Rows are points. Examples show where two turns around zero, p and q, send a point. Where does a point land after both, in the order given? Backwards means that the second turn is done in reverse. Each puzzle has new turns, and all numbers are rounded.

Turn p:
[ 0.16 -0.40  0.10] -> [0.04 0.25 0.36]
[-0.15  0.10 -0.46] -> [ 0.25 -0.43 -0.04]
[ 0.13  0.23 -0.19] -> [ 0.22 -0.07 -0.23]
[-0.13  0.07  0.54] -> [-0.49  0.24 -0.10]
Turn q:
[0.30 0.24 0.02] -> [ 0.00 -0.17 -0.35]
[-0.07  0.23  0.26] -> [-0.18  0.21 -0.21]
[ 0.29 -0.19 -0.38] -> [ 0.27 -0.43  0.10]
[-0.41 -0.09 -0.34] -> [-0.23 -0.09  0.48]
[-0.11 -0.19  0.44] -> [ 0.15  0.47 -0.02]
Where do these land?
q, then p backwards: [-0.11 -0.34  0.18] -> [ 0.32 -0.24 -0.01]
q, then p backwards: [ 0.44 -0.29  0.04] -> [ 0.26  0.14 -0.44]
q, then p backwards: [-0.20 -0.09 -0.44] -> [-0.33 -0.34 -0.13]
q, then p backwards: [ 0.13  0.28 -0.40] -> [-0.46  0.14 -0.14]
p, then q: [-0.21  0.26  0.26] -> [-0.22 -0.05  0.36]
p, then q: [-0.04  0.18  0.36] -> [-0.35 -0.07  0.19]

Turn p:
[-0.32 -0.19  0.14 -0.15] -> [-0.40 -0.08 -0.11  0.07]
[-0.10 -0.14 -0.26 -0.31] -> [-0.02 -0.31 -0.31  0.01]
[ 0.21 -0.15 -0.10  0.33] -> [ 0.21 -0.08  0.32  0.18]
[ 0.27  0.34 -0.22 -0.33] -> [ 0.36 -0.01 -0.30 -0.36]
[ 0.24 -0.31  0.47 -0.22] -> [-0.33 -0.20  0.33 -0.41]
[-0.31  0.42 -0.14  0.09] -> [ 0.08  0.38 -0.33  0.19]
[0.00 0.03 0.10 0.59] -> [0.09 0.29 0.39 0.33]
Turn q:
[-0.15 -0.19  0.15  0.10] -> [ 0.22  0.00 -0.08  0.19]
[-0.31 -0.29 -0.16  0.32] -> [ 0.12  0.29 -0.35  0.29]
[-0.31 -0.19  0.03  0.52] -> [ 0.38  0.33 -0.36  0.16]
[ 0.45  0.19  0.27 -0.41] -> [-0.11 -0.52  0.35 -0.28]
[ 0.15  0.39 -0.10 -0.10] -> [-0.18  0.06  0.21 -0.34]
[ 0.11  0.27  0.04 -0.56] -> [-0.29 -0.21  0.52 -0.07]
[ 0.06 -0.19 -0.23  0.13] -> [-0.13  0.04 -0.30  0.05]
Where do these land?
q, then p: [-0.15 -0.45  0.22  0.20] -> [ 0.42 -0.13  0.29  0.19]
p, then q: [-0.04 -0.12 -0.39  0.04] -> [-0.02 -0.06 -0.40 -0.04]
p, then q: [ 0.22  0.28 -0.19  0.23] -> [-0.05 -0.22 -0.02 -0.41]
q, then p: [ 0.05 -0.30  0.40  0.23] -> [ 0.33 -0.34  0.29 -0.03]
p, then q: [-0.36  0.35  0.14 -0.49] -> [-0.52  0.43  0.20  0.11]
p, then q: [ 0.26  0.24 -0.18 -0.21] -> [-0.36 -0.26  0.01 -0.09]

Turn p:
[-0.03  0.15 -0.60  0.43] -> [-0.15  0.11 -0.59  0.43]
[-0.02  0.18  0.31  0.24] -> [0.25 0.09 0.23 0.25]
[ 0.20  0.08  0.02 -0.34] -> [ 0.14 -0.26 -0.03 -0.27]
[ 0.02 -0.40  0.30  0.14] -> [-0.27 -0.01  0.44  0.08]
[-0.17 -0.02 -0.02 -0.46] -> [ 0.03  0.07 -0.04 -0.48]
Turn q:
[ 0.18 -0.17  0.37  0.07] -> [-0.33 -0.22  0.14  0.17]
[-0.56 -0.31 -0.16  0.16] -> [-0.05  0.06  0.12 -0.66]
[-0.21  0.21 -0.06  0.16] -> [-0.01  0.33  0.00 -0.10]
[ 0.20  0.18 -0.44 -0.04] -> [ 0.30  0.08 -0.41  0.07]
[ 0.39  0.09  0.29 -0.35] -> [ 0.09 -0.25  0.14  0.52]
Where do these land?
q, then p: [-0.20 -0.57  0.45 -0.05] -> [-0.21  0.26  0.57 -0.37]
q, then p backwards: [-0.05 -0.47  0.02  0.17] -> [ 0.21 -0.29 -0.13 -0.33]
p, then q backwards: [0.24 0.38 0.09 0.01] -> [ 0.15  0.00 -0.19 -0.39]
q, then p: [-0.27 -0.20 -0.20  0.21] -> [ 0.07 -0.02 -0.12 -0.42]
p, then q: [ 0.10  0.48  0.12 -0.06] -> [-0.07 -0.25 -0.34  0.28]
q, then p: [-0.18  0.12 -0.47 -0.22] -> [ 0.11 -0.51 -0.18 -0.07]
q, then p: [ 0.35  0.25 -0.01 -0.06] -> [-0.09  0.01 -0.15  0.40]

Turn p:
[-0.29  0.57  0.07  0.40  0.29  0.13] -> [ 0.66  0.28 -0.09  0.37 -0.07 -0.10]
[ 0.20  0.21  0.50  0.53 -0.03 -0.10] -> [ 0.44 -0.48  0.16  0.42  0.08  0.04]
[ 0.43 -0.68 -0.19 -0.10  0.24 -0.02] -> [-0.42 -0.21 -0.27 -0.32  0.48  0.36]
[-0.15  0.09 -0.13 -0.04 -0.28 -0.26] -> [-0.16 -0.03 -0.01  0.06 -0.19 -0.36]
[-0.12 -0.04  0.01  0.06 -0.25  0.17] -> [ 0.06 -0.09 -0.01 -0.13 -0.28  0.00]
[-0.27 -0.21 -0.06 -0.45  0.21  0.02] -> [-0.38  0.41 -0.02 -0.03 -0.08  0.22]
[ 0.20  0.06 -0.19 -0.40 -0.18  0.06] -> [-0.19  0.12  0.25 -0.36  0.06 -0.16]
Turn q:
[-0.08 -0.12  0.20  0.31 -0.15 -0.25] -> [-0.22 -0.20  0.03  0.13 -0.33  0.15]
[ 0.06 -0.27  0.10 -0.27  0.25 -0.15] -> [-0.18 -0.20 -0.17  0.00  0.19 -0.33]
[ 0.20 -0.27 -0.11 -0.41 -0.28 -0.07] -> [-0.24  0.04  0.27 -0.30  0.08 -0.38]
[ 0.01  0.06  0.10 -0.25 -0.06  0.25] -> [ 0.09 -0.03  0.06 -0.27  0.23  0.04]
[-0.38 -0.22  0.14 -0.03  0.07 -0.15] -> [-0.38 -0.14 -0.10  0.15  0.15  0.14]
[-0.15  0.20 -0.18 -0.38  0.03 -0.25] -> [-0.02  0.05  0.28  0.25  0.36 -0.17]
[ 0.18  0.29 -0.15  0.20  0.06  0.62] -> [ 0.53  0.33 -0.19 -0.29 -0.04  0.24]
[ 0.19  0.51  0.06 -0.28  0.03 -0.20] -> [ 0.41 -0.19  0.35  0.17  0.19 -0.16]
[-0.02 -0.17 -0.16  1.11  0.05  0.19] -> [ 0.02  0.34 -0.53  0.16 -0.83  0.46]
Where do these land?
q, then p: [-0.34  0.21  0.53  0.12  0.19  0.13] -> [ 0.08  0.00 -0.32 -0.44  0.07  0.45]
p, then q: [-0.13 -0.17 -0.14  0.32 -0.01 -0.08] -> [-0.12  0.35  0.01  0.04 -0.12 -0.14]
q, then p backwards: [-0.13 -0.26 -0.09  0.19 -0.23 -0.25] -> [-0.26 -0.16  0.12 -0.29 -0.14 -0.17]
p, then q: [-0.14  0.22  0.52 -0.28 -0.20  0.22] -> [ 0.06 -0.42  0.16 -0.39 -0.18  0.34]
q, then p: [ 0.08 -0.07 -0.42 -0.06  0.04  0.21] -> [ 0.12  0.22  0.19  0.11  0.14 -0.32]
p, then q: [-0.18 -0.11  0.42 -0.27  0.22  0.05] -> [ 0.18 -0.03 -0.10 -0.21 -0.03  0.51]
q, then p: [ 0.95 -0.10 -0.67  0.09 -0.03  0.09] -> [-0.27 -0.24  0.59  0.18  0.22 -0.91]
q, then p: [-0.11  0.30  0.07 -0.18  0.07  0.14] -> [ 0.11  0.03  0.03 -0.03  0.29  0.25]
p, then q: [ 0.01 -0.02 -0.21  0.08 -0.04 -0.50] -> [-0.26  0.09 -0.08  0.46 -0.09 -0.02]

Turn p:
[ 0.47 -0.08 -0.11  0.42 -0.01 -0.27  0.01 -0.39] -> [ 0.20  0.10  0.41 -0.44 -0.39 -0.04  0.19 -0.19]
[-0.59  0.17  0.37  0.24  0.02  0.41 -0.36  0.41] -> [-0.08 -0.27 -0.63 -0.02  0.09 -0.11 -0.69  0.23]
[ 0.01 -0.20 -0.21  0.12 -0.04 -0.35  0.27 -0.05] -> [-0.12  0.36  0.20 -0.09  0.01 -0.06  0.11 -0.30]
[ 0.01 -0.16 -0.16 -0.14 -0.06  0.52  0.23  0.05] -> [ 0.24 -0.10 -0.06  0.37  0.19 -0.38  0.10 -0.02]
[-0.20  0.14  0.02 -0.23 -0.02  0.17 -0.46  0.57] -> [-0.27 -0.14 -0.63  0.27 -0.11  0.08 -0.08  0.29]
[ 0.40 -0.39  0.03 -0.24  0.20 -0.40  0.20 -0.42] -> [ 0.06  0.04  0.38 -0.29  0.20  0.22  0.62 -0.30]
[-0.04  0.03 -0.17  0.00 -0.12 -0.22 -0.12 -0.50] -> [-0.10  0.14  0.40 -0.29  0.01 -0.04  0.12  0.27]
[ 0.08  0.16 -0.18 -0.20  0.37  0.16  0.36  0.02] -> [-0.08 -0.27  0.27  0.42  0.08 -0.01  0.06 -0.24]
[-0.14  0.34  0.41  0.04 -0.34 -0.02 -0.13  0.31] -> [ 0.15  0.14 -0.34  0.07 -0.08  0.36 -0.42  0.24]
Turn q:
[ 0.08  0.21 -0.16 -0.37 -0.28 -0.21  0.25 -0.14] -> [-0.10 -0.35  0.25 -0.07  0.22  0.04  0.41  0.04]
[-0.22 -0.21  0.21  0.22 -0.19 -0.06  0.23  0.20] -> [ 0.29  0.26  0.10 -0.24 -0.11  0.13  0.01  0.27]
[-0.41 -0.07  0.01  0.27  0.31  0.11  0.23 -0.07] -> [ 0.40 -0.03  0.17  0.00 -0.09 -0.02 -0.46  0.05]
[ 0.04  0.55 -0.16 -0.68  0.38  0.85 -0.45  0.32] -> [-0.38  0.24  0.23  0.50  0.33  0.15 -0.13 -1.15]
[-0.31 -0.14 -0.08  0.29  0.44  0.19  0.18  0.38] -> [ 0.56  0.32  0.07  0.25 -0.01 -0.05 -0.36 -0.05]
[ 0.09 -0.20  0.41  0.16  0.38  0.10 -0.05 -0.04] -> [ 0.16  0.13 -0.33 -0.25 -0.13 -0.19 -0.29 -0.20]
[ 0.12  0.29  0.01  0.18 -0.22 -0.43 -0.05  0.06] -> [-0.07 -0.11  0.04  0.07 -0.37 -0.11  0.40  0.19]
[ 0.10 -0.25 -0.02 -0.12 -0.15 -0.38 -0.24 -0.14] -> [-0.31 -0.01 -0.12 -0.12  0.09 -0.27  0.13  0.33]
[ 0.09 -0.18  0.00  0.04 -0.36  0.04 -0.21 -0.49] -> [-0.45 -0.21 -0.17 -0.21  0.01  0.21 -0.12  0.27]
[ 0.41  0.01 -0.22  0.02 -0.31 -0.22  0.12 -0.07] -> [-0.08 -0.24 -0.22  0.08  0.06  0.12  0.43  0.24]
Where do these land?
q, then p backwards: [ 0.20  0.35  0.56 -0.28  0.22 -0.10 -0.49  0.54] -> [ 0.21 -0.56 -0.60  0.37  0.00 -0.37  0.24  0.29]
q, then p: [-0.35 -0.27 -0.52  0.13 -0.12  0.06 -0.01 -0.07] -> [-0.07 -0.29 -0.50 -0.08 -0.27 -0.02 -0.25 -0.16]
p, then q backwards: [ 0.38 -0.01 -0.09 -0.10 -0.34  0.22  0.16  0.19] -> [ 0.12  0.12 -0.14  0.30  0.15 -0.11  0.14  0.44]
p, then q: [ 0.21  0.35  0.28 -0.16  0.41  0.36  0.06  0.50] -> [-0.08  0.10 -0.48  0.16  0.10  0.35 -0.44  0.47]
p, then q: [-0.15 -0.10  0.10 -0.08 -0.37  0.25  0.51  0.16] -> [ 0.02 -0.26 -0.36  0.34 -0.40 -0.19  0.01 -0.15]
q, then p backwards: [ 0.09 -0.34  0.05  0.34  0.24 -0.36 -0.19 -0.05] -> [-0.18 -0.04 -0.14  0.19 -0.34  0.34 -0.34  0.18]
q, then p: [ 0.12 -0.16 -0.10  0.18  0.15 -0.06 -0.24 -0.21] -> [-0.31  0.18 -0.13 -0.07 -0.16 -0.18  0.02  0.05]
p, then q: [ 0.07  0.02 -0.01 -0.33 -0.22  0.07  0.32  0.06] -> [ 0.27 -0.11 -0.23  0.12 -0.30  0.09 -0.04 -0.13]
p, then q backwards: [-0.21  0.06  0.01  0.34 -0.09 -0.08 -0.21 -0.46] -> [-0.43 -0.23  0.32 -0.05 -0.08 -0.19  0.04 -0.22]
p, then q: [-0.29  0.02 -0.60  0.43  0.00 -0.45  0.14 -0.44] -> [-0.25  0.02  0.61 -0.54 -0.39 -0.34  0.14 -0.18]
q, then p: [-0.07  0.10  0.33 -0.47  0.12  0.08 -0.05 -0.22] -> [-0.17 -0.10  0.18 -0.20  0.46  0.19  0.17  0.18]

Turn p:
[-0.07  0.06 -0.18  0.23  0.44  0.22  0.32  0.14  0.07] -> [-0.26  0.16 -0.23  0.10  0.27  0.10  0.10 -0.22 -0.41]
[ 0.11  0.07 -0.28  0.33 -0.19  0.10 -0.27  0.22  0.14] -> [ 0.04 -0.14  0.18  0.02  0.33  0.10  0.38  0.28 -0.03]
[ 0.15  0.13  0.30  0.35  0.47 -0.01 -0.29 -0.57 -0.12] -> [-0.46 -0.21 -0.04  0.57 -0.30  0.30  0.07 -0.24  0.27]
[-0.37  0.17 -0.01  0.35 -0.01 -0.13 -0.11 -0.06  0.18] -> [-0.04 -0.10  0.18 -0.02 -0.25  0.27  0.32  0.01 -0.27]
[ 0.02 -0.23  0.03 -0.19  0.02 -0.09 -0.14  0.22  0.32] -> [ 0.10  0.30 -0.17 -0.11 -0.07 -0.10  0.17  0.27  0.11]
[ 0.07 -0.10 -0.08 -0.98 -0.20 -0.45  0.12  0.03 -0.85] -> [ 0.22  0.27  0.45 -0.41 -0.06 -0.70 -0.70 -0.45  0.52]
[-0.08 -0.35  0.01  0.12 -0.18  0.05  0.00 -0.16 -0.14] -> [ 0.32  0.06  0.10  0.17  0.01  0.24 -0.15 -0.01  0.06]
[ 0.11  0.03 -0.16 -0.90 -0.25  0.11  0.19 -0.16  0.04] -> [ 0.12  0.11  0.00 -0.08 -0.09 -0.73 -0.59  0.27 -0.03]
[ 0.17  0.10  0.01  0.33 -0.09 -0.11  0.38  0.22  0.24] -> [-0.17 -0.08 -0.18 -0.36  0.23  0.34 -0.01  0.15 -0.18]
[-0.10  0.13  0.36  0.36 -0.01  0.32 -0.21  0.12  0.12] -> [ 0.13 -0.38 -0.29  0.14 -0.05  0.18  0.40 -0.04 -0.04]
Turn q:
[-0.18  0.00 -0.38  0.00  0.07 -0.04 -0.48  0.03 -0.57] -> [-0.18  0.47  0.14  0.18  0.14  0.08  0.20  0.15 -0.59]
[-0.03 -0.10  0.42 -0.30 -0.28 -0.12  0.32 -0.05  0.06] -> [ 0.10 -0.35  0.09 -0.50 -0.17 -0.09  0.01 -0.21  0.06]
[ 0.36 -0.10 -0.09  0.25 -0.02 -0.72 -0.10 -0.19  0.51] -> [ 0.38 -0.09  0.24  0.06 -0.08  0.69  0.10  0.28  0.50]
[-0.26  0.05  0.31 -0.23  0.27  0.31  0.06  0.52 -0.11] -> [-0.20  0.05  0.24 -0.08  0.13 -0.63 -0.37 -0.12 -0.06]
[-0.33  0.37  0.37  0.56 -0.21  0.37 -0.26  0.00  0.01] -> [-0.41 -0.52 -0.08  0.47 -0.15  0.01 -0.38  0.02 -0.33]
[ 0.37  0.52 -0.06 -0.12  0.08  0.08 -0.14 -0.17  0.10] -> [ 0.16  0.13 -0.27  0.09  0.23  0.35 -0.36 -0.27 -0.01]
[ 0.18 -0.24 -0.28  0.10 -0.09  0.14  0.17  0.23  0.01] -> [ 0.30  0.09 -0.12  0.17 -0.07 -0.29  0.20  0.12  0.08]
[-0.15 -0.13 -0.04 -0.40 -0.08  0.07  0.18 -0.08  0.53] -> [ 0.01 -0.24  0.05 -0.13  0.26 -0.10  0.26 -0.36  0.42]
[ 0.25 -0.15  0.14 -0.07  0.12 -0.17 -0.21 -0.52 -0.21] -> [-0.06  0.06 -0.20 -0.40  0.14  0.43  0.04  0.29 -0.12]
[-0.22 -0.21 -0.41  0.20  0.14  0.07  0.48  0.24 -0.32] -> [-0.09  0.42 -0.07  0.15 -0.44 -0.46  0.29  0.07  0.08]
Where do these land?
q, then p backwards: [-0.10  0.45  0.21 -0.10  0.01 -0.01  0.13  0.16 -0.26] -> [-0.24  0.07  0.00 -0.21  0.12 -0.14  0.38 -0.23 -0.21]
p, then q: [-0.08 -0.79  0.17  0.25  0.14  0.99  0.27 -0.45  0.05] -> [ 0.17  0.40 -0.65  0.90 -0.06  0.18 -0.13  0.67 -0.27]
q, then p: [-0.08  0.40  0.02  0.08  0.10 -0.36 -0.53  0.12  0.21] -> [ 0.10 -0.35 -0.38  0.43 -0.09  0.14  0.33 -0.22  0.10]
p, then q: [-0.20 -0.04  0.12 -0.01  0.14 -0.36 -0.18 -0.22 -0.04] -> [ 0.01 -0.44 -0.08  0.02 -0.11  0.06  0.02 -0.24 -0.10]
p, then q backwards: [ 0.26 -0.04  0.20 -0.56 -0.03 -0.06  0.17  0.18  0.06] -> [ 0.24 -0.10  0.22 -0.08  0.35  0.29  0.39  0.07 -0.08]
q, then p: [ 0.20  0.25  0.04  0.31  0.13 -0.18  0.30 -0.08  0.05] -> [ 0.17 -0.24  0.10  0.07  0.10 -0.08  0.19  0.44 -0.05]
q, then p: [-0.10 -0.38  0.14  0.09 -0.13  0.60 -0.15  0.17  0.27] -> [-0.09  0.66  0.07 -0.17  0.04  0.40  0.11 -0.14  0.11]
p, then q: [-0.24  0.36 -0.27  0.02  0.16 -0.40  0.25  0.24 -0.12] -> [-0.36  0.02  0.05 -0.54  0.00  0.04 -0.01 -0.33 -0.21]
p, then q: [ 0.36 -0.48 -0.45 -0.08  0.13  0.48 -0.28  0.09 -0.12] -> [-0.08  0.31  0.04  0.38 -0.18  0.20 -0.55  0.30  0.45]
p, then q: [ 0.09 -0.18  0.01  0.25 -0.18 -0.29  0.12  0.04 -0.31] -> [-0.11 -0.19 -0.22 -0.11  0.42 -0.06 -0.19 -0.04  0.08]
p, then q: [-0.07  0.11  0.05 -0.49 -0.33 -0.33  0.07  0.04  0.37] -> [ 0.43 -0.03  0.49 -0.15  0.11 -0.04  0.03 -0.31 -0.24]
p, then q backwards: [-0.04  0.33 -0.23  0.23 -0.14 -0.07 -0.17 -0.28 -0.18] -> [-0.39 -0.01  0.19  0.08 -0.18 -0.20 -0.25  0.15  0.18]
